Every row gives one point. Each copy is the shape, with its points in the same order, stretched, turned, moved and blurred by noise. Some copies are also mirrored. Which?

Shape (8 x 2)
[[-30 -39]
 [ 32 -14]
 [ 46  20]
 [ -3 -31]
 [ 18 -17]
 [-16 -17]
 [ 44  -5]
 [-29  14]]
Copy 1 (8 x 2)
[[-44 -18]
 [-14  42]
 [ 23  60]
 [-39   7]
 [-17  30]
 [-14  -2]
 [  0  57]
 [  8 -24]]
Copy 1 is: mirrored
Copy 2 (8 x 2)
[[-21 -23]
 [ 41  -2]
 [ 53  27]
 [  4 -16]
 [ 25  -3]
 [-14  -5]
 [ 51   3]
 [-19  29]]
Copy 2 is: only turned
Copy 3 (8 x 2)
[[-27 -38]
 [ 38  -5]
 [ 53  28]
 [  2 -27]
 [ 25 -13]
 [-13 -19]
 [ 52   5]
 [-28   3]]
Copy 3 is: only turned
Copy 4 (8 x 2)
[[-60  -8]
 [  6 -32]
 [ 42 -11]
 [-31 -15]
 [ -9 -23]
 [-30   3]
 [ 22 -32]
 [-17  33]]
Copy 4 is: only turned

Shape (9 x 3)
[[-12   8  -2]
 [-15 -21   7]
 [-13  -8 -10]
 [ 30   8  -5]
 [ 48 -11   4]
 [  8 -60   3]
 [  6   8 -13]
 [-15  -1 -14]
 [-17   5 -16]]
Copy 1 (9 x 3)
[[ 10  -5   3]
 [-18  -3   1]
 [  3  -3 -10]
 [ 15  28   8]
 [  1  48   6]
 [-39  22 -18]
 [ 15  13  -3]
 [ 11  -6 -10]
 [ 11 -10  -7]]
Copy 1 is: mirrored
Copy 2 (9 x 3)
[[ -7  -2  -6]
 [-20   8  16]
 [-13  17  -3]
 [ 36  13  10]
 [ 42  29  28]
 [-22  52  44]
 [  9  10  -2]
 [ -7  15  -3]
 [-10   9 -16]]
Copy 2 is: mirrored
Copy 3 (9 x 3)
[[-10   7  -5]
 [  4 -10  10]
 [ -6  -9  -6]
 [ 16  16 -32]
 [ 39  12 -33]
 [ 40 -35   3]
 [ -4   3 -19]
 [-15 -10  -9]
 [-22  -2 -12]]
Copy 3 is: only turned
Copy 4 (9 x 3)
[[ -7  10   6]
 [-21 -12 -13]
 [ -4   1 -13]
 [ 20 -22  30]
 [ 20 -52  31]
 [ -9 -57 -34]
 [ 14  -4  10]
 [  0   9 -11]
 [  1  14  -8]]
Copy 4 is: only turned

Shape (7 x 3)
[[  9  41 -39]
 [ 18   6   3]
 [ -6 -20  12]
 [ 37  16  33]
 [-33 -15  10]
 [-22   3  14]
 [ 24  18 -39]]
Copy 1 (7 x 3)
[[  0  50 -37]
 [ 21   2  -6]
 [-10 -24   8]
 [ 60 -22 -15]
 [-31 -23  -3]
 [-11 -16 -23]
 [  4  42  -6]]
Copy 1 is: mirrored
Copy 2 (7 x 3)
[[ 49 -42  32]
 [ 16 -12  -9]
 [-22  -2   0]
 [ 32  12 -35]
 [-30   6  27]
 [ -7  11  20]
 [ 33 -52   8]]
Copy 2 is: mirrored
Copy 3 (7 x 3)
[[ 39  28 -28]
 [  7  13   3]
 [  4 -17   8]
 [-20  29   9]
 [  8 -32  -8]
 [  2 -15 -15]
 [ 40  25  -5]]
Copy 3 is: only turned

Shape (10 x 4)
[[ -7   7 -47 -20]
 [ -9   1   2  -6]
 [-18  27 -46 -14]
 [  3  -5 -42 -25]
 [ -3   6 -39 -26]
 [ 27   2  27 -11]
 [ 23  -6  25  10]
 [ -4  14 -14 -26]
 [-28 -21   8   2]
 [ 42   1  27  20]]
Copy 1 (10 x 4)
[[ 18   7 -42  -6]
 [ -7  -1   4   1]
 [ -6  11 -46  -4]
 [ 32   5 -34  -3]
 [ 14  12 -33  -7]
 [  1  20  26  19]
 [ -1   1  30  28]
 [  1  22 -11  -3]
 [ -3 -23  16 -16]
 [ -2   5  30  39]]
Copy 1 is: only turned
Copy 2 (10 x 4)
[[-40 -16   6  22]
 [ -7  -7  18 -14]
 [-40   0  26  26]
 [-35 -11 -12  19]
 [-34  -7   1  14]
 [ 19  15  -3 -17]
 [ 25  -1   2 -15]
 [-23  12  11   3]
 [-13 -30  24 -24]
 [ 37   6   4  -7]]
Copy 2 is: only turned
Copy 3 (10 x 4)
[[-38  19 -28  32]
 [-10  17   5   4]
 [-60  25 -21  23]
 [-24  16 -32  32]
 [-33  22 -32  27]
 [ 32  12 -28 -24]
 [ 33  -5  -9 -20]
 [-24  30 -26  13]
 [ -3  15  43  20]
 [ 41 -16 -21 -35]]
Copy 3 is: mirrored

Shape (12 x 6)
[[  0   2  19  13  30 -17]
 [ 14 -16 -17  28  -9  -1]
 [ -1   8 -18  18  -8   7]
 [-12   1  18 -24   2  -4]
 [  4  -1  -5 -52   4 -20]
 [  2   6 -13   8  -1  23]
 [  8   7  -8  24   7 -16]
 [ -8   0 -12  30  -4 -10]
 [ 26   3  -6  32  -7  25]
 [ 19  -4 -12  -9  -9  -4]
 [ -6  -3 -12   6  15  20]
 [ 17  11 -19  29  -6  -5]]
Copy 1 (12 x 6)
[[ 23   6  12  28  20  -5]
 [  5  -8 -12   1 -25  30]
 [-13   8  -4  10 -17  27]
 [ -5   9  -4   8  29 -19]
 [  3  11 -25  -5  54  -5]
 [-15   4   5  -1  -6  24]
 [ 10  11  -2  21  -5  21]
 [ -6  -1  -6  25 -18  23]
 [ -1   9   8  -7 -38  24]
 [  1   6 -16  -9   1  16]
 [ -8  -9  12   5  12  23]
 [  1  14  -6  10 -24  32]]
Copy 1 is: only turned
Copy 2 (12 x 6)
[[ 13  15  31   0  25 -21]
 [ 22   1 -25   8  -4   1]
 [ -7   2 -22  14  -2   1]
 [ -9  -7  24 -30   9   7]
 [-13  18  10 -60  -7   7]
 [  1   2 -20   6   4  17]
 [  7  17  -8  16   5 -22]
 [  1  -2 -16  19   7 -20]
 [ 24   6 -17  25  -9  21]
 [  9   9  -9 -18 -13  10]
 [  1   2  -9   0  26  12]
 [ 10  16 -22  27  -7  -8]]
Copy 2 is: only turned
Copy 3 (12 x 6)
[[-24   0  18   5  31  -6]
 [ 11   4 -19  28  16  12]
 [  0  15 -13  22 -10  15]
 [ -2 -10   1 -25 -11 -16]
 [  1 -29 -10 -55 -13  19]
 [  2  31 -15  10  -8   6]
 [-12   1   4  25  14  19]
 [ -8   1  -7  39   0   8]
 [ 16  39  -2  27  11  10]
 [ 16  -4 -10  -8   1  22]
 [-11  28 -19  -1   6   4]
 [  2  12   1  34  -2  28]]
Copy 3 is: mirrored
